Rows are points. Each table stands for the endless flat space through its points: a line for two points, a plane for three, and so on. The two share one point or none. Which?
(in the rows, 128 means zero)

First (2 x 3)
[[141 185 134]
 [123 143  92]]
Second (2 x 3)
[[138 150 123]
 [126 178 103]]
They share: [132 164 113]

First (3 x 4)
[[147 156 129 135]
 [153 155 142 137]
 [145 155 110 137]]
Second (2 x 4)
[[147 169 134 131]
 [144 151 131 134]]
They share: [145 157 132 133]

First (2 x 4)
[[103  98 164 142]
 [ 88 110 152 166]]
Second (3 x 4)
[[ 95  86 154 178]
 [113 106 142 168]
 [100 136 152 133]]
They share: [ 93 106 156 158]

First (4 x 6)
[[168 140 117 113 134 173]
 [169 110  89  89 134 165]
 [138 138  80  73 135 130]
 [142 126  82  73 141 144]]
Second (2 x 6)
[[154 135 111  84 134 157]
 [130 147  81 102 158 154]]
They share: [146 139 101  90 142 156]

First (3 x 8)
[[ 93 104 129 121 108 112  91 145]
 [ 90 163 113 118  71 155 153 161]
 [132 121 137 136 125 137  93 185]]
Second (3 x 8)
[[109 144 114 135 101 127 130 151]
 [105 140 132 135  91 141 120 143]
 [ 91 126 114 114  98 124 118 163]]
They share: [ 95 130 123 121  94 132 117 155]

First (4 x 9)
[[123  92 124 170 131 173 156 149 160]
 [ 91  89 122 145 175 121 114 168 160]
 [ 88  94 129 154 170 123 115 175 162]
 [121 122 116 154 125 175 156 183 146]]
Second (4 x 9)
[[108 115 134 143 154 159 141 136 156]
 [108 122 144 141 159 163 147 127 149]
 [ 92 110 114 137 145 137 121 149 173]
 [119  99 118 154 148 161 124 159 177]]
They share: [121  93 115 154 141 164 149 152 155]

First (3 x 11)
[[157 125 170 125 151 138 126  81 103 114 181]
 [150 114 159 125 142 131 119  86 103 109 172]
 [139  91 176 105 110 145 103 111  78 119 165]]
Second (2 x 11)
[[135 100 145 129 145 129 105  85 104 107 164]
 [147  84 169 129 109 109 101 113 108  67 156]]
They share: no point

First (3 x 12)
[[128 105 154 125  82 173 161 100 153 122 128 104]
 [ 84 120 151 145  94 190 201 105 139 154 104 137]
 [124  96 187 117 130 162 169 125 131 126 140 125]]
Second (4 x 12)
[[172  93 125 125  88 147 177  46 142 105 140 113]
 [125 130 169 147 131 209 152 105 133 105 142 117]
 [118 135 161 167 148 201 171  82 118  93 158 137]
 [144  73 149 109  68 115 173  82 154 113 148 105]]
They share: [138  99 163 118  91 166 153 105 151 115 137 101]

First (3 x 14)
[[144 112 128 134 154 112  96 175  96  97 107  92 139 116]
 [104  95 123 127 144 150  97 148  70  93 149  71 109 147]
 [120  93 125  99 137 148  90 139  98 110 141  86 132 128]]
Second (4 x 14)
[[134  75 154 128 182 153  69 145 124 111 131 114 128 150]
 [153 107 130 100 124 100  80 167  76 113 125  80 175 103]
 [157  97 142 125 160 116  38 169  87 103 127  80 155 127]
 [138 101 130 123 158 133  75 159 105 101 121  90 132 126]]
They share: [136 103 127 113 145 128  92 157 102 106 121  92 140 118]

First (4 x 18)
[[186 100 194 145 154 165 168  89 100  85  44 116 147 147 132 148 199 137]
 [127 173 102 144 137 190 136 109 196 166 155  74  80 156 139 146 155 127]
 [149 141 158 153 145 194 128  71 159 116  88  83 108 147 125 167 177 145]
 [193 104 190 147 158 156 173  92  91  89  50 124 156 142 139 139 191 144]]
Second (4 x 18)
[[125 144 117 160 143 195 202  83 157 184 108 148 135 169 109 168 136 151]
 [161 102 153 106 179 195 160  95 121 160 108  88 183 187 127 114 148 169]
 [140 115 129 131 158 185 171  81 138 163 104 125 150 172 113 143 150 156]
 [191 126 149 122 169 143 128 107 115 110 108  78 137 139 157  94 192 137]]
They share: no point

First (3 x 20)
[[154 142  66 128 120 117 136 136 124  82  65 107 184  95 104 171 120  86
  110 162]
 [140 149  91 113 139 119 112 139 106  93 101 130 140  99 144 155 134  99
  101 153]
 [139 152  86 108 150 117 116 131  99  87 110 147 139 105 144 156 135  96
  110 142]]
Second (3 x 20)
[[171 149  90 115 110 160 120 192 140 135  89  86 147 111 153 118 112 105
  113 134]
 [169 144  87 114 115 155 122 182 132 125  88  89 151 103 143 121 115 104
  107 136]
 [137 160 107 122 119 123  98 162 128 117  96 113 127 111 171 157 131 104
  103 168]]
They share: [141 146  96 118 128 121 108 147 113  99  92 113 141  93 144 154 133 102
  92 164]

First (5 x 24)
[[151 132 167 165 171 188 117 142 134 109  96 172 132 172 117  98 113 149
  144 130  95  93 112 100]
 [144 161 173 154 122 129  80 146 190 136  89 183 105 150 160 137 115  78
  176 176 125 136 143 142]
 [165 106 147 170 158 184 100 129 137 106 124 168 157 190 132  82 135 141
  124 122  96  78  98  90]
 [176  82 143 140 124 157  88 102 156 109  88 185 153 173 140 113 138 130
  124 141  89  89 129  94]
 [137 158 176 182 192 202 128 165 124 109 108 162 125 174 109  86 105 154
  153 125 102  94  98 103]]
Second (4 x 24)
[[142 138 143 178 100 160 104 161 146  80 117 149 168 172 145 104 143 135
  171 171 113 103  99 100]
 [147 105 169 186 131 170 125 170 129 109 106 141 163 162 144 104 141 113
  168 172 125 110 110 101]
 [147 115 160 175 132 167 100 156 145 108 105 157 149 161 133 115 136 117
  154 165 128  97 106 114]
 [156 101 180 190 157 190  87 174 146 115 116 159 138 151 109 160 123 110
  158 181 175  73  97 160]]
They share: [144 122 150 163 127 157  93 141 152 109  98 165 144 163 136 103 138 119
 143 154 112 100 109 103]

First (3 x 24)
[[169 130 178 103  95 144  81 129 110 113  85 170  81 146 112 162 140 133
  148 133 124 171 134  64]
 [147 135 161  95 116 130 100 162  95 115 114 168 109 125 123 125 138 117
  120 126 153 142 115  80]
 [145 166 158 119  67 168 109 117 114 121  57 162  81 174  76 126 132 117
  180 169 144 135 154  96]]
Second (3 x 24)
[[135 164 169 115  96 126 103 160 102 107  93 175 102 143 102 108 120 112
  145 151 164 138 128  96]
 [156 189 163 117 102 118 106 172 120  95  91 170 120 154 126 100 106 123
  160 157 154 149 107 116]
 [174 199 147 113 114 130 124 156 132  95  87 160 128 156 134 112 110 129
  166 165 134 151  89 120]]
They share: no point

First (4 x 24)
[[186  96  92 187 158 110 137  73 134 123 180  93 170  97 113 120  86  71
  114 190 177 103 131  72]
 [191  93 108 140 157 144 173 108 107 146 150 122 145 149 139 154 111 125
  103 150 160 103 173  76]
 [155  84 125 180 128 121 149  87 140 139 172 109 161 121 149 135 128  80
  112 162 163 118 158 114]
 [151  69 146 164 119 126 161  98 131 140 170 134 155 145 167 156 161 107
  125 140 164 133 179 138]]
Second (4 x 24)
[[173  89  86 151 104 142 166  83 103 138 160  96 182 161 184 117 137  92
   79 164 169 138 114 118]
 [163  90  95 158 116 147 165  79 108 145 164  99 177 151 171 117 126  92
   82 152 173 122 132 114]
 [155  86 107 154 113 145 166  65  94 162 175  84 188 134 157 108 122 119
   85 140 184 114 141 109]
 [155 100 132 179 164 140 157 113 157 152 150 125 124 122 130 156  99  74
  105 150 141  82 201  85]]
They share: [163  94 117 164 136 137 161  99 130 151 156 107 151 133 149 139 116  92
  96 156 153 106 166  96]

First (2 x 24)
[[127 132 187 136 121  97 165 141 108 186  85 134 122 119 110 133 148 111
  138  76  88 137 129 159]
 [135 130 177 144 130  96 157 135 112 179  94 139 119 125 119 129 154 118
  136  81  90 143 126 151]]
Second (2 x 24)
[[149 113 140 144 178 105 127 140  99 138  96 143 124 144 135 145 192 109
  123 105  62 125 129 135]
 [153 123 148 158 162  97 133 126 113 156 102 151 120 144 141 125 176 127
  127  91  80 143 123 137]]
They share: no point

First (4 x 24)
[[ 87  89 122 117  94  88  58 137 156 145 123 177 148 139 137  85 152 120
   96  68 100 129  66 140]
 [118  75 154 169 167  95  85 139  85 157 136 151  86  74  59 100 156  87
  130 148  85 164  81 123]
 [122 118  99 104  95  84  84 155 168 114 138 158 180 151 129  89 166 117
   86  73 106 144  92 116]
 [132  75 130 135 123 122 117 189 154 136 138 151 126 142 100 126 163 103
  131 103 109 134 115 139]]
Second (2 x 24)
[[138  77 113 108 144  79  90 130 127 108 136 150 157 122 126  92 146  96
   87 108  85 143  86 117]
 [102 107 137 156 102 115  90 184 151 162 136 162 115 128  78 110 176 114
  135  96 115 149  98 135]]
They share: [120  92 125 132 123  97  90 157 139 135 136 156 136 125 102 101 161 105
 111 102 100 146  92 126]

First (5 x 24)
[[134 117 130 168 149 144 128 123 153 176 179 135 108 121 163 108  90 160
  145  92 127 143 155 106]
 [142 172 112 120 125 110 155 116 139 163 200 135  98  95 154 134  91 167
  191 120  72 109 162  96]
 [152 127 102 190 135 185  85 116 119 163 150 155 108 100 144 129  96 142
  151  95 117 124 157 101]
 [160 151  73 207 107 233  65 119  73 136 110 153  86  68 112 149 100 137
  140  78  96  91 174 105]
 [150 125  99 185 135 159 111 113 171 186 174 157 134 154 142  95  68 145
  166 122 134 157 112  79]]
Second (6 x 24)
[[ 94 187 112 157 151 158 156 104  48 218  95 164  45 135 112 117  98 156
  124 107 110 155 200 137]
 [108 173 122 168 149 103  94  83  44 194 131 164  63 155 127  85  91 168
  133 101 103 125 170 102]
 [144 102  66 202  77 240 136 123 151 159 166 152 106  19 136 129  78 170
  190  78 106  93 159 113]
 [105 157 118 179 133  95  72  73  46 192 141 160  61 147 130  77  78 171
  147  94 107 111 159 100]
 [169 174 110 135 156 223 162 147 152 142 157 140 116  74 145 156 136 165
  140 101 103 123 184 112]
 [132 162  98 164 125 170 120 113 111 175 150 132  74  95 138 129  92 154
  160  90 108 117 175 115]]
They share: no point

First (3 x 24)
[[178  98 149 154 107 117 115 110 156 163 132  64  82  77  85 102 145 144
  140  76  66 127 116 120]
 [162 114 169 135 104 129 107 105 156 174 152  93  98  81  89 130 150 153
  132  87  86 136  97 129]
 [145 140 143 148 107 153 130 125 129 139 162  67  88 110 127 108 175 135
  164 115  87 154 101 129]]
Second (5 x 24)
[[147 124 144 118 103 130 126 117 153 200 160  92  77 126 102 128 143 168
  140  93  80 145 106 110]
 [ 94 132 109 152 102 115 123 141 138 158 142 131 102 106 102 120 159 124
  158  72 108 177 120 120]
 [145  81 155 124 114 184 129 130 170 178 149  70  88 102 133 130 190 149
  135 115 113 125  94 156]
 [182 134 168 129 124 135 126  98 164 203 166  85  83 141  86 116 128 189
  130 117  54 127  79 108]
 [141 100 180 108  75 163  71 115 129 145 164  83  98  46 107 191 200 126
  140  89 106 160 135 140]]
They share: no point

First (3 x 24)
[[191 118 138 185 118 164 114 158 153 151  76 118 129 112  84 140 121 102
  186 100 183 154 113 171]
 [179  98 136 183 142 164  98 151 143 150  79 109 152  94  85 144 132 107
  189 114 174 154 130 161]
 [200 124 142 189 109 165 123 163 156 156  72 123 122 121  79 135 113 102
  189  94 189 152 104 178]]
Second (4 x 24)
[[191  94 103 197 133 175  76 121 127  98  85 115 156  97  93 193 133 139
  131 112 192 183 168 130]
 [162  96  84 172 125 177  94 180 160 109  62  68 145 142 142 183 178 107
  178 138 161 185 145 174]
 [185 127 145 136  89 134  85  77 144 153 119 146 111  53  83 131 110  91
  125  93 198 143 127 108]
 [175 130 135 143  99 145  92 105 149 142 111 127 112  71  95 145 129  91
  141  96 184 153 128 130]]
They share: no point

First (3 x 24)
[[114 142 118 157 165 134  99 124 163 150 172 156  95  93 112 106  95 117
  111  73 158  86 144 141]
 [125 173 146 136 136 120 126 177 170 148 134 183 120 133  91 108 138 116
  151 119 126 122 164 159]
 [ 86 140 122 181 121  96  99 174 155 142 146 138 123 127 118 132 141  95
  109 113 174 122 116 123]]
Second (2 x 24)
[[106 138 127 146 121 139  99 137 159 162 159 162 117  95 131 111 143  82
  137 121 132 118 122 161]
 [101 143 117 166 156 109 104 177 164 137 154 152  97 130  86 131 118 122
  107  86 167  98 152 131]]
They share: no point

First (3 x 24)
[[125 196  92 139 109 113 161 102 135 100 151  86 156 152 136 104 142 120
  182 105  68  71  98 100]
 [ 71 127 104 190  70  77 155 156 108 100 139 140 129 107  67 152 157 153
  137 105 143 107 176 121]
 [ 91 145 124 196  84  73 163 152  98 100 123 144 123 105  77 156 163 159
  155  97 129 107 164 119]]
Second (3 x 24)
[[ 95 132  86 162  77 110 125 154 114  88 109 105 130 142 120 112 133 134
  189 101  92  84 153 120]
 [ 97 150  71 155  91  90 144 115  93 122 144  97 162 115  82 142 164 156
  178 106 104  79 126 132]
 [107 196 128 186 117 100 173 118 142  94 165 123 146 134  90 138 143 112
  145  87  98  98 123  82]]
They share: no point

First (3 x 24)
[[107  97 170 149 149  83  82 100 143 132  99 118 102  89 106 136 132 131
  111 128 170 158  90  78]
 [157 153 137 109 119 152 110 121 113 101 107 134 139 106 102  77 180 192
  143 157 130 181 109 133]
 [117 109 174 129 139 121  98 102 133 120 115 120 116 103 118 108 148 163
  115 136 150 154  88 108]]
Second (2 x 24)
[[129 122 159 125 129 129  97 107 117 123 103 137 112  88 103 115 165 160
  139 133 145 152  93 101]
 [144 125 147 110 126 129  88 107 144 123  97 119 127 109 121 103 150 169
  115 142 148 179 123 107]]
They share: no point

First (5 x 24)
[[149 135 145 146  82  65  93 160 142 148 231  75 152 115 102 126  99 115
   64 105 134 154  67 194]
 [ 64 108  79 180 134 132 105  85 137 126 165 115 105 109 107 157 163  72
  114 108 115 115 136 148]
 [143 115 135 126 156  81 153 102 160 136 143  91  78 131  70 124 135 127
   64 147 132 156 123 126]
 [ 92 111 108 150 147  87  63 185  65  38 149 125  65 147 116 145 139  93
  116 138  71 139 137 108]
 [139 113 134 124 163  78 142 119 141 112 134  98  65 139  74 125 136 126
   71 153 119 157 130 113]]
Second (5 x 24)
[[ 82 150 147 155 138  87  91 143  95 117 164  91  66 133 100 128  94  79
  134  81  98 161 144 139]
 [122 130 154 177 185  86  74 137 126 167 183  83  28  84  95 152 124  96
  146  56 149 152 114 171]
 [101  83  80 197  91 100 114  76 127  80 183 122 124 126  93 153 174 115
   52 181 109 144 115 156]
 [ 67 157 145 157 107  68  95 133  69  99 179  94  90 142  92 138  75  95
  118 104  88 171 166 130]
 [ 88 146 145 147 158 101  91 155 111 123 150  91  56 133 106 118 106  65
  144  67 102 153 132 139]]
They share: [ 95 113 109 163 134  99 103 126 120 102 166 108  94 129  98 137 142  90
 100 120 114 145 125 142]

First (3 x 24)
[[153 151 160 113 148  84 138 152 101 122 156 166 159 133 113  88 107 113
  125  97 146 141 103 108]
 [163 145 200  84 140  52 129 147  66 121 146 172 143 124  98  84 100  98
  119  92 170 111 130 105]
 [148 157 128 141 146 109 156 153 132 130 158 166 173 148 119  90 112 128
  131 107 128 162  85 114]]
Second (5 x 24)
[[174 168 154  98 142  92 122 138  93 107 167 170 161 125  98 101 128 108
  131  95 124 175 117 117]
 [136 131 124 147 130  44 104 192  85 137 136 152 130  94 126  91 104 114
  133  44 172 158 120  89]
 [166 178 163  82 155 100 114 147  98  89 166 168 159 123 110  88 137 101
  120 108 104 173  98 115]
 [162 188 127 118 122  76 144 174  71 112 185 202 180 115  86 110 120  89
  164  45 121 168 130 120]
 [186 176 145  94 119  70  96 147  74 103 152 172 141 103  86 104 147 101
  134  78 118 201 142 117]]
They share: [148 151 152 114 158  91 129 156 105 115 164 160 161 127 122  90 109 113
 125  92 140 150  94 105]
